Each wall is flat, endless, passes through zero and stands at right angles to its row. A trip goes straight from one point to another. Which walls does it cross, in order?
In the rows, zero is written as 128.

Walls:
(1): [147 105 154]
(2): [115 103  64]
(3): [102 212 125]
Trips:
[151 138 124] to [ 64 110 127] => 1, 2
[158 103 177] to [ 75 105 133] => 2, 1
[115 101 106] to [121  98  74] => none
[114 165 113] to [138 148 166] => 2, 1
[152 119  99] to [ 93 125 168] => 1, 2, 3

Walls:
(1): [116 143 173 147 141 129 117 142 140  79 125  74 125 181]
(2): [136  83 103 118 134  99 111 104 156 130 126 145 120 149]
(3): [114 132 138 121 125  91 191 123 136 137 116 167 144 215]
Trips:
[ 93 148 140 163 108  64 165 106 199 156 149  77 104 100] to [ 84 128  64 119 102 118 114 119 102 128 122 101  98 119] => 3, 1
[116  81 126  88 151 161  92 113 149 179 192 149  59 128] to [131 185 162 227 159 136  87 106  98 181  98 128 124 102] => 2, 1
[114  96 160 155 153 132 144 112 138 119  75 107 139 123] to [ 97 115 163 131 149 186  52  69  68 126  72  98 140 146] => 3, 2
[132  81 145 116  75 108 148 148 187 208 164 142 174 119] to [140  91 182 151 132 145  80  95 117 147 134 134 132 140] => 3, 1
[171 122 112 132 130 138 101 126  75 138 133  85 148 149] to [116 129 125 159  84 102  71 157 134 150  46 169 119  71] => 1, 2
[161 119  62 107 151 181 117 187 112 162 125 154 152  95] to [ 87  95 208 134 120 134 154 104 197 179 166  65 108 107] => 1
[150 141 141 100 170 173  91 111  95 155  60 190 123 193] to [125 125 128 137 130  99 104 210 182  86  10 121 133 151] => 1
[152 102 154 154 116  67 120  78 118 154 150 154 180  18] to [178 167 141 151 137 121 155 142  98 126 165 174 124 121] => 2, 3
[ 99 111 123 180 125 127  90 134 117 164  98 130 141  74] to [ 76 189 152 160 101  69 168 114 154  76 149  94 149 151] => 1, 3
[140 166  89 129 175 134 160  89 179  91 183 107 115 152] to [119 160 167 174 146 106 138 128  71 131 128  89  61 138] => 2, 3

Walls:
(1): [ 72 117 144 132 183 106 132 148 109 133 246 181 102  94 124 112  96  72
  99  97  77 161 146 175 149 185 126  83 106 115 153 138 123 133 111 107
 147 105 170 169 122  95 146  77 127 114  80 168]
(2): [116  54 124 106  57  90 177  80  74 164  65 163 173 137 153 152 115 150
 114  95 176 155 154 151 160 221 142 116 178  95 138  86 135  31 161 126
 128 104 139 185  88 150 153  69 141  98 125 137]
(3): [180  98 134 105 203 105 145 107  88 159 117 116 148 177 127 165 173  73
 136 111 155 126 126 187 112 140 137 174 101 149 110 159 175  76 164 126
 142 106 141  99  57 150  85 125 125 105  71 142]
Trips:
[ 93  99 108  83 107 124 156 115 100 106 174 183 109  92  77 176 121 166
 159 157 162 167 149 148 133 125 166 163 140 115 139 158 145  87 113 156
 130 140 101 141 125  98 195 161 121 163 101 117] to [104 100 129 110 103 120 127 191 111 100 201 106 148 108 114 141 166 156
 176 190 113 149 112  74 108  98 155  54  97 100 105 103 155 175  68 134
 145 109 155 111 167 204 111 110 133 109 130 121] => 2
[ 92 152  63  92 101 173 122 119 165 117 154 137 102  59  88 103  86 141
 138 148 112 181 131 182 118 142 108 173 157  63 140 115 164 154 131  97
 149  87  63 138  39  79 102 141 109 119 168 132] to [184 133 142 127 176  61  94 118 166 169 130 118 143 164 171  83 143 179
 128 135 170 112 126  90 129  99  89  70  86 191 158  91 126 106 143 142
  73 157 104 115  91 145 114  33 135 126 193 108] => 1, 2, 3
[ 99 109 128 123 122 188 162 149 131 141 152  80  63 177  94 136 141  75
 142 106 171 150 185 182 167 146 116  80 128 105 118 135  99 109 130 186
  76 125 140 106 115 101 155 134  86 163 135  73] to [147  84  82  90 129 134  70  87 121  84 145 103 119  90  74  37  89  98
  47 154 119 133 169 116  32  88 180 125 142 126 119 113 105 144 189 121
 123  99 109 148 117 138 136 156 100  51 100 104] => 2, 3
[101 134 133 100 104 152 130  81 180 138 112 133 120  86 110  82  80 132
 176 131 113  87 157 121 172 194 173  83 140 146 102  93  96  50 158 139
 156  98  92 109 168 194 114 105 184 131  71 201] to [109  90  86 138 169  74 171 174 145 124  52 163 135 119 130 111 111 191
 142 109 139 137  95 165  91 131  81  80 152 130 120 116 165 136  72 101
 146 126 115 124 160 122  83 145 108 130 126 138] => 1
[127 141 140  95 124 130  96  70 186 179  79 170  99 112  84 159 153  74
 194 126 136 112  77 111  96 153  85 144 125 142 154 109  61 118 130 172
 151 227 128 138 100 128 145 159 180 161  96  96] to [ 69 176 149 168 132 116  75 143 175 107 178 136 156 126 153 148 162 164
 109  77 119 159 156 112  82  90 118 119 117 125 151 179 150 148  94 150
 113  78 129 133 164 165 136 128 130  94  64 158] => 3, 1

Walls:
(1): [171 175 129 119  74 139 137 164 170  94 109 106 132 111 163  96 133 109
  68 157 134 151 122 168 111 160 157 169 103 109 120 132 124 159 110 179
 117 106 149 148 145 101 142 107  91 135 163 167]
(2): [124  76 117 115 117 132 136  69 133 119 180 150 124 169 127 146 107 101
  78 138  67 151 144 132 110 115 112 106 148 135 156 153  74 149 163 146
 158 206 113 129 162 115 108  90 120 157 107 173]
(3): [134  83  63 156 110  94 124 101  94 177 145 136  84  86  89  92 145 200
 150 123 130 170 102 103 126 100  86 116  85 156 180 196 127 120 175 149
 169 103 143 123  78 132 130 114  81 142 138 143]
Trips:
[140 129 127 146 200  93 141 162 103 148 162 145 151 212  94 129 137 125
 160 111 142 141  74 104 145  80 104 115 156 155  71 108 132 174 107 116
 118 116  93  61 152  95 141 134 115  91 182 157] to [143 132 102 147 188 111 133  50 151  97  88  91 164  88 186 215 149 161
 112 139 114 170 117 133  77 214 170 129 163 103 114  68 176 143  99 137
 127 174 125  75 120 187 150 123 154 178  86 167] => 2, 1
[180 133  94  90 136 154 144 168 124  47  59  51  92 155  74 151 169  90
 172  92  95 155 152 137  93 157  92 115 119 106 102 134 143 117 176 181
  78  85 102 131 131 116 163  37 133 141 196 186] to [110 164 142 189 118 137 104 130 104 118 121 199 139 170  94 181 199 113
 113 138  88 104 124 127 133 110 151 130  82 123 135 116 130 122 181 181
 108 117 155 136 141 109 123  98 190 160 121  95] => 2, 1
[151 151 164 140 176  83 129 122 113 136 161  91 123 100  92 146 113 149
 102 182  83 127 110  70 164 137 160 146 201 102 123 150 133 164  81 163
 134 145 106 190 148 122 101 177 129  74 113 122] to [123 135 180 107  88 147 112 116 134  93 174 147 209 201  69 128 118  83
 142 127 164 112  90  60 142 223 141  85 159 151 102 156 192 123 153 159
 195  95 107 120 122 121 154  65 104 150  55 159] => none
[144  87 195 114 112 105 133 138  91 119 113 146 131 125  91 198 122  77
 115 121 173 130  46 133 164 170 131 145 130 152  52 156 111 152 150  72
 174 132 133 104 164 113 137 201 150 151 181 145] to [122  62 148 110 128 178 106 164 112 173 124 153  97  81 160 107 118  84
 129  90 188 114 124  87 142  75 136 121 169 162  93 118  86 199 109 126
 154 121 104 136 205 168 130 136  98 133 122 114] => 2
[139  53  57 136 117 150 178 182 111  95 140 121 210  99 121 104 160 109
  68 146  97 145  69 142 117 110  90  84  98  79 190 104 134 119  65 183
 111 169 145 134 176 166 116 169 142 160 110 118] to [160 184  91 110  66 187 160 143 143 159 140 146 142  98 152 155 132 119
  67 133 103  86 153 121 162  92 137 114 120  98 189 131  72 151 174 126
 148 103 158  53  59 217 115 209  97 135 158  70] => 2
[140 154 115 157 119 120 104 184 202  60  85 182 102 235 139 124 107 157
 127 111 152  91  61 131 109 121 153 145 116 186 173 138 109  90 126 127
 119  45 154 153  66 139  84 124 195 150 116  81] to [193 166  51  99 156 182  98 114 132 121 128 129 106 140 147 140 143  82
  70 199  64  93  63 158 116 153 170  58 108 109 132 107 136 119 113  40
 127 142 148 133 125 102 101  39 144 111 168 180] => 2
[144 136  87 103 110  86 155  99  58  98 131 100 153 151 130 133  92 122
 128 147 126 139 141 113 110 166 110 148 160 216 131 136 105 179 131 144
 196 133 110 145 194 173 114 129 105  90 143 157] to [ 69  99 135 129 125 117  96 139 117  89  86  78 159 160 138 113  89 125
 141 110 155 106  66 112  94 120 114  82 124 152 194 173 137 173 103  90
 145 145 113 200 114 141 123  77 106 174 171 126] => 1

Walls:
(1): [124  87 126  65 122 116 189 118 170 164 103  52 173 121  79 141 102  90
 167 152 162 102 103 114 172 145  57  53  93 122  83 131 117 109 125 114
 108 121 137  97 121  82 162 132  92  35 144 158]
(2): [147 142 164  95 132  95  92 116 130  90 127 112 117  80 192 179 123 132
  67 185 140 148 187 121 225 110  64 100 116 149 196 136 109 111 125 109
 106 141 150 122 102  58 138  90 149 118 139 108]
(3): [101 118 146 120 101  98  82 138 185 165 120 163 135  91  94 134 126 126
  70  89 101 105  71 132  59 239  65 133  78 112 116 171 138 134 164 157
 128 130 133 153 113 129 127 208 141  86  79 165]
(4): [168 133 148 137 140 149 126 107  78  54 127 171  63 136  97 123 120  97
 156 104  80  96 143 129 115  88 117 146 115 117 165 150 157 190 116 137
 119 126 173  74 130 144  69 140 128 191  98 194]
(5): [139 128  91 116 128 112 138 156 132  70 172 117 176  85 113 119 101  78
 187 120 212 125 122 165 108  93 131 189 100 145 112 135 126  94  63 214
 147 105 164 115 164 186 147 121 135 154 147 201]
(6): [133 119 185 131 139 105  91 155 184 127 161  87 189 137  78 144  77 157
 166  82 146 110 105 127  87 110 115 134 144 128 143 163 142 159 130 131
 172 132 149 128 137 167 126 172 151 152 111 157]
(7): [115  81 145 143 109  77 179 102 176 140  72 128 150 159 209 136 194 146
  95 121 153 123 127 126 156 107 109 143  88 148  77 184  95 143 115  95
  68 146 146  97 113  91 101 148  84  79  90  92]
(8): [186 166 160 168 173  69 115 127 150 109 123 151 127 162 129 132  94 123
 145 122  87 148 125 128  94 120  67 107 116 125  89 140 141 116 121 148
  82 140 166 159 164 118 111 132 170 154 129 108]
(9): [127 142 112 147 134 126 154 107 145  90 167 145  77 112 132  92 180  86
 176 156 102 117 110 157 112 143  64  94 121 157 147 106 136 134  93  82
 154 106 107 112 150 160 171 170 118  92 119 111]
(10): [166 111 110 132 164  95 145 119 115 129 166 169  74 185 122 102 155 104
  54  87  80 144  90 125  78 121 117 127 120 186 115 105 176 115 129 121
 127 162 153 131 129 149 165  93 207 132 143 140]
Trips:
[114 142 176  91 187 169 150 103 127 126  84  96 146  93 103 175 151 148
 185 131  88 168  88 145  69 138 132 160  96 117 154 125 132 135 160 141
 176 129 123 149 173 147 131 109 163 144  59  95] to [144 121 122 175 110 121 124 145 133 113 108 146  86 130  69 126  97 153
 101 159  87 111 131 124  67 138  56 114 122 186 113 169 141 132 117 128
  75 179 153 119 142 113  62 111  95 133  28  96] => 10, 7
[165 187 146  73 134 119 116 125 129 142 145 184 128 114 142 123  87 147
 143 183  73 135 185 145 150  99 137 168  71 135 133 101 160 135  98 162
 146 153 115  74 189 122 153 160  95 132 152 114] to [111 105 138 155 123  72 101 147 190 143 137 140 131 120 103 134 142  92
  34 177 186 203 124 126 112  52 163  96 129  53 115 129 157 152  97 137
 139 128 184  36 166 109 128 126 142 133 199 105] => 10, 9, 7, 6, 4, 1
[126 130 134  82 104 109 154  78  68 164 161 107 137  99 226  78 160 156
 166 146  96 164 148 121 156 102  98 159 152  83 134 115  99 190 104 170
 178 156 119  89 130 163 131 157 151 144 102 148] to [143 121 181  94 165  60 121 169 143 151 147  73  73 114 114 129 136 148
 155 152 130 106 133 144 102 146 164 149 131 160 172 142 149 100 159  64
 152  75 186 153 122 122 102 206 115  80 102 153] => 6, 3, 5, 1
[150  98  92 161 132 143 131  60 104 171  44 128  96 134 173 111  85 101
 142  62 186 131 170 140 141 112 146 143 111 117 123 100 143 123 128 209
  95  76 163 147 163 128 165 117 118 106 145 126] to [207 127 164 106 205 128 188 121 102  59 179 185 142 151 129  93  89 191
 195 144 107 119 110 110 113 119 142 118 124 152 196 143 132 150 186 161
 156 191 148  97 141 115 113 166 130  98  92 161] => 4, 10, 1, 7, 6, 9
